Rows are points. The points of each table are mixes of a few directions, plus a little noise. How many directions does each table use, and how many do they share? Where both have some left over, give the other angles between the two spaces (their principal angles), to ten degrees, smallest first.
In the rows, zero is written as 128.

First:
[[161 180 127]
 [122 134 171]
 [101  72  92]
 [159 180 137]
 [ 97  74 112]]
Second, 6 rows:
[[ 75  84 237]
 [144 141  96]
 [136 135 111]
 [133 132 119]
 [127 127 130]
 [154 150  74]]
Directions: first 2, second 1, shared 1

First:
[[ 32 157 172  65]
 [115 131 134 121]
 [205  87  96 201]
 [147 141 116 117]
 [142 107 124 159]
 [113 152 131  93]
 [140 121 123 141]]
Second, 7 rows:
[[ 49  85 127 156]
 [155 195 196  60]
 [ 95 116 121 131]
 [161 118 101 150]
 [180 151  75 111]
 [132 107 129 156]
 [122 124 148 133]]
Directions: first 2, second 3, shared 2

First:
[[114 123 111 125  97 132 139 122]
 [123 139 100 175 116 118 130 175]
 [152 128 172 104 182 128 110 106]
 [ 98 128  72 158  58 128 150 154]
 [152 118 189  69 184 137 110  71]
 [159 125 191  85 201 131 105  88]
 [ 98 134  61 181  58 122 150 178]]
Second, 10 rows:
[[160 149 149 158 185 113 108 161]
 [125 166  59 140  26 126 159 132]
 [ 81  82 122 106 102 144 140 107]
 [ 84  69 150  60 112 155 138  61]
 [ 57  63 110 119  91 146 146 122]
 [131 132 128 126 126 128 128 126]
 [158 166 117 173 143 111 119 173]
 [122 113 136 194 188 113 109 202]
 [182 159 172 109 188 121 106 110]
 [180 180 136  94 119 125 127  88]]
Directions: first 2, second 3, shared 2

First, 9 rows:
[[108 111 138  87 120 163 120 206 202]
 [ 95  78 131 110 114 122 144  80 103]
 [ 93 150 135 175 114 102 187 180 106]
 [152  94 175 134 121  70  83  92  75]
 [176 160 121 130 145 140  86 118 138]
 [140 133  82 109 159 103 186  62 138]
 [126 164 123 142 122 193  90 187 156]
 [ 72 117  95 139 111 190 161  75  94]
 [189 144 154 127 149  66  95 151 142]]
Second:
[[129 131 128 127 127 129 127 125 126]
 [163 170  77 115 146 101 148 109  71]
 [ 74  56 202 154 114 153 120 173 229]
 [146 154 103 105 114 147  94 102  68]
 [168 161  60  99 151 107 141 125  47]
 [ 96  91 179 163 130 120 154 152 218]
 [103 119 184 172 123 116 153 117 216]
 [149 147  93 115 141 113 139 125  89]
 [112 131 166 146 106 143 113 103 162]
 [142 121  87  84 127 153  92 148  53]]
Directions: first 5, second 3, shared 1; angles 30, 90

First (10 x 12):
[[133 130 134 124 127 126 135 125 143 132 126 128]
 [133 146 143  93 133 138 135 120 145  87 111 121]
 [120 138 127 109 134 144 116 129 105  79 118 121]
 [123 111 113 163 124 117 121 136 112 171 146 134]
 [152 130 152 123 121 107 164 115 203 178 126 133]
 [100 119  96 148 134 146  87 145  42  94 137 125]
 [158 139 162 105 122 110 172 109 221 161 116 130]
 [138 143 146  99 130 131 143 118 161 107 113 124]
 [ 99 128 100 131 138 154  85 143  39  64 129 121]
 [122  98 106 187 118 107 122 140 111 207 157 140]]
Second, 9 rows:
[[140 139 113  90 121 137  84 178 122 129 176 131]
 [149 114 114 147 117 118 126 129 130 123 144  73]
 [ 76 154 112  84 113 102 128 148 137 136 132 111]
 [129  87 148 157 133 129 117 137 151 101 104 114]
 [110 107  89 156 129 110 136 148 164  95 117  52]
 [153 140 173 117 153 172 121 109 100 145 118 249]
 [155 121 108 180 151 144 162  95 128 118 109 125]
 [145 135 153 116 124 136 122 114 106 147 137 163]
 [ 94 155 144 103 111 104 155  94 114 158 114 134]]
Directions: first 2, second 5, shared 0; angles 70, 70

First (11 x 14):
[[170 150  72 107 117 171  86  49 158 131 110 174 142  76]
 [156 122 107 102 138 164 118 161 121 119  75 116 149 112]
 [104 134 146 151 119  96 136  98 135 136 175 140 110 142]
 [187 126  74  79 140 203  95 149 128 114  36 126 167  83]
 [175 122  89  86 141 190 106 164 122 115  46 116 161  97]
 [113 135 136 146 118 105 130  92 137 136 167 143 113 133]
 [ 84 148 154 175 104  66 136  38 151 148 231 166  89 147]
 [105 113 161 138 136 104 154 185 108 125 133  97 122 160]
 [ 99 104 173 137 143 102 164 217  97 121 123  79 125 171]
 [117 142 128 145 114 108 123  69 144 138 172 156 113 126]
 [ 99 112 166 141 137  98 157 185 108 126 139  95 119 164]]
Second:
[[103  86 107 133 126 150 130 147 191 121 132  78 149 141]
 [114 164 127 122 153 180  74 133 111 121 111 166 140  79]
 [171 151 119 103 134 143 118 128  88 126  85 154 131 105]
 [112 108 141 156 100  64 171  87 156 141 190 114 103 172]
 [178 141  92 114 104 123 125  50 140 137 125 163 122 111]
 [134 168 123 111 154 183  75 138  95 120  91 171 142  74]
 [ 48  81 205 166 143  71 187 249 113 122 166  44 115 208]
 [152 143 129 129 113  97 141  84 113 138 142 155 110 131]
 [140 110 110 118 125 141 132 137 147 125 110 108 140 131]]
Directions: first 2, second 4, shared 2

First:
[[104 155 126 121 134 114 120 122 158 120 138 128 129 129 114 131 118 145
   83 122]
 [127 126 137 126 122  99 170 117 130  97 148 135 137 118 127 138 115 132
   92 125]
 [123 160 133 132 151 144  82 114  94 146 126 166  89 131  92  87 148 125
  149 119]
 [110 131 107 121 124 141 106 163 175 152 104  79 142 137 159 164 104 143
   93 116]
 [157  98 122 136 123 159 119 152  89 156 104 118 117 129 157 131 131 110
  175 120]
 [140 149 117 138 148 167  83 167  55 178  98 138  60 123 144 121 101 122
   98  61]
 [171  33 127 131  84 136 181 134 154 118 116  80 201 138 177 154 159 100
  249 199]
 [148 103 169 132 119  74 208  49 112  49 189 192 159 117  76  85 178 110
  188 193]
 [ 74 195 116 115 148 116  84 134 184 137 129 117 114 131 108 139  98 165
   24  97]]
Second (9 x 20):
[[148 121 147 120  89  99 172 107 169 104 116 112 158  67 150 152  76 108
  112 178]
 [108 145 122 116 145 105 132 119 138 106 164 149 128 163  94 123 157 141
  109 115]
 [149 146 124 124 135 182  47 127 103 186  87 149  93 126 111  93 142  96
  236 141]
 [107 154 122 149 139 126  96 159 123 148 117 101 108 115 139 122 115 158
   22 114]
 [112  87 115 127 141 101 197 137 121  84 179 129 156 190 130 156 165 156
  103  84]
 [137  89 162 143 131 158 210  70  92 100 116 164 126 107 136 130  93 123
  217  95]
 [136 200 111  76  96  65  40 144 221 137 143 116 147 108  91 122 142  96
   75 230]
 [152  84 117 148 120 164 120 171  98 164  94  88 128 131 178 141 126 121
  153 120]
 [107 125 131 148 158 147 139 119  88 129 134 146 105 148 119 115 136 153
  123  75]]
Directions: first 4, second 5, shared 2; angles 30, 50
